Each row of a before or after table is a point. One or more steps were done to the points. Then noise was added and the rows were shuffled. The steps act on columns, c1 being the first. Write out the steps. A step turns or swaps two columns, mirrors them in a line or flattens them onto one, adds a multiple of one to another, or multiplies or shifts one. Angles are multiples of 10 degrees, from the lower column toward the higher: turns from -170 to 170, lines from 10 to 170 but not 90. Use the fewest steps. Two steps may share a column if one is a turn and the other turns, adds or multiplies; they go together, in the order done. Otherwise the lowest column goes first.

Before:
[[ 0.09 -0.15 -0.88]
 [-0.40 -0.03  0.18]
 [ 0.63  0.68 -0.80]
 [ 0.70 -0.42 -0.21]
 [ 0.38  0.08 -1.00]
 [ 0.22  0.83 -0.29]
 [-0.41  0.22 -0.71]
 [-0.34  0.02 -0.21]]
After, 8 rows:
[[-0.12  0.33  0.08]
 [ 0.61  0.71  0.04]
 [ 1.03 -0.05  0.69]
 [ 0.66 -0.20 -0.53]
 [-0.44  0.12  0.05]
 [ 0.38 -0.25  0.79]
 [ 0.09  0.66  0.47]
 [ 0.93  0.49  0.23]]
Steps: turn c1 and c3 by 40 degrees; turn c2 and c3 by 110 degrees

Before:
[[ 1.03 -0.74 -0.02 -0.64]
 [-0.24  0.33  0.67  0.12]
 [ 0.16  0.09 -0.33 -0.20]
 [ 0.33 -0.75 -0.04 -0.97]
 [-0.21 -0.42  0.72 -0.06]
 [-0.57 -0.01  0.20  0.46]
 [ 0.10 -0.45  0.54 -0.04]
 [-0.51  0.38 -0.10 -0.04]
 [ 0.51 -0.63  0.10 -0.59]
 [-0.44 -0.02  0.68 -0.02]
 [ 0.19  0.00  0.58 -0.09]]
After:
[[-0.03 -0.36 -0.71 -0.01]
 [ 0.29  1.04  0.12  0.62]
 [ 0.48  0.80  0.06  0.40]
 [-0.41 -0.10 -0.39 -0.46]
 [ 0.03  0.02  0.37  0.24]
 [ 0.38 -0.03 -0.46  0.13]
 [ 0.27  0.47 -0.47 -0.13]
 [-0.42 -0.34 -0.11  0.15]
 [-0.18  0.04 -0.80  0.05]
 [ 0.93  0.92  0.33  0.33]
 [ 0.05  0.43 -0.74 -0.10]]
Steps: mirror c1 and c3 in the line at 10 degrees; turn c2 and c4 by 160 degrees

Before, 10 rows:
[[ 0.08 -0.39 -0.08 -0.16  0.86  0.47]
 [-0.16 -0.26 -0.19 -0.08 -0.60  0.09]
 [ 0.39 -0.17  0.13  1.26  0.66  0.10]
 [ 0.55 -0.58 -0.15  0.48 -0.61  0.08]
 [ 0.01 -0.36  0.12  0.28 -0.28 -0.12]
 [-0.26 -0.33  0.32  0.41  0.42 -0.20]
 [-0.44 -0.12 -0.53  0.00  0.14  0.14]
 [-0.69 -0.04  0.23 -0.50  0.12  0.49]
 [-0.28  0.42  1.10 -0.14 -0.18 -0.24]
 [ 0.91 -0.25 -0.03 -0.28 -0.34 -0.02]]
After, 10 rows:
[[ 0.04 -0.39  0.11  0.30  0.85  0.50]
 [ 0.07 -0.33 -0.11  0.21 -0.29 -0.30]
 [ 0.12  0.41 -1.17 -0.42 -0.15 -0.09]
 [-0.57 -0.01 -0.43 -0.13  0.13  0.70]
 [-0.58 -0.11  0.33  0.18  0.14  0.11]
 [ 0.40 -0.15  0.01  1.62  0.67 -0.76]
 [ 0.80 -0.21  0.33 -0.38 -0.36  0.19]
 [-0.23 -0.27  0.14  0.00 -0.59  0.11]
 [ 0.49 -0.58  0.36  0.67 -0.58 -0.29]
 [-0.14 -0.35 -0.41  0.32  0.39 -0.43]]
Steps: mirror c1 and c3 in the line at 10 degrees; turn c4 and c6 by -40 degrees; multiply c4 by 1.6

Before (10 x 8):
[[ 0.40 -0.78 -0.14 -0.04  0.64 -0.72 -0.46 -0.16]
 [ 0.35  0.30  0.94  0.60 -0.01  0.06  0.18 -0.30]
 [ 0.37 -0.45 -0.13 -0.67 -0.36  0.65  0.71 -0.24]
 [ 0.29 -0.44 -0.20  0.46 -0.20 -1.27  1.55  0.12]
 [ 0.15 -0.52 -0.07  0.20 -0.29  0.64  0.41 -0.03]
 [ 0.08 -0.28  0.12  0.43 -0.35 -0.38  0.14 -0.47]
 [ 0.99 -0.34 -0.27  0.28 -0.09  0.56 -0.07 -0.12]
 [ 0.29  0.09 -0.33 -0.19 -0.14  0.50  0.08 -0.20]
 [ 0.24 -0.26  0.24  0.30 -0.21 -0.37 -0.39  0.31]
 [ 0.12 -0.41 -0.35 -0.21  0.44  0.49 -0.25 -0.09]]
After, 10 rows:
[[-0.13 -0.13 -0.34 -0.20 -0.14  0.50  0.11 -0.18]
 [-0.35  0.00  0.25  0.29 -0.22 -0.37 -0.50  0.33]
 [-0.26  0.05  0.11  0.43 -0.36 -0.38  0.18 -0.47]
 [-0.59  0.01 -0.13 -0.66 -0.34  0.65  0.92 -0.23]
 [-0.39  0.07 -0.35 -0.21  0.43  0.50 -0.33 -0.10]
 [-0.89 -0.21 -0.28  0.28 -0.09  0.57 -0.08 -0.10]
 [-0.52  0.02 -0.21  0.48 -0.20 -1.27  2.02  0.13]
 [-0.49  0.09 -0.07  0.19 -0.28  0.64  0.53 -0.02]
 [ 0.00 -0.17  0.95  0.61  0.00  0.05  0.24 -0.28]
 [-0.86  0.05 -0.14 -0.04  0.65 -0.73 -0.62 -0.17]]
Steps: turn c1 and c2 by -130 degrees; multiply c2 by 0.4; multiply c7 by 1.3
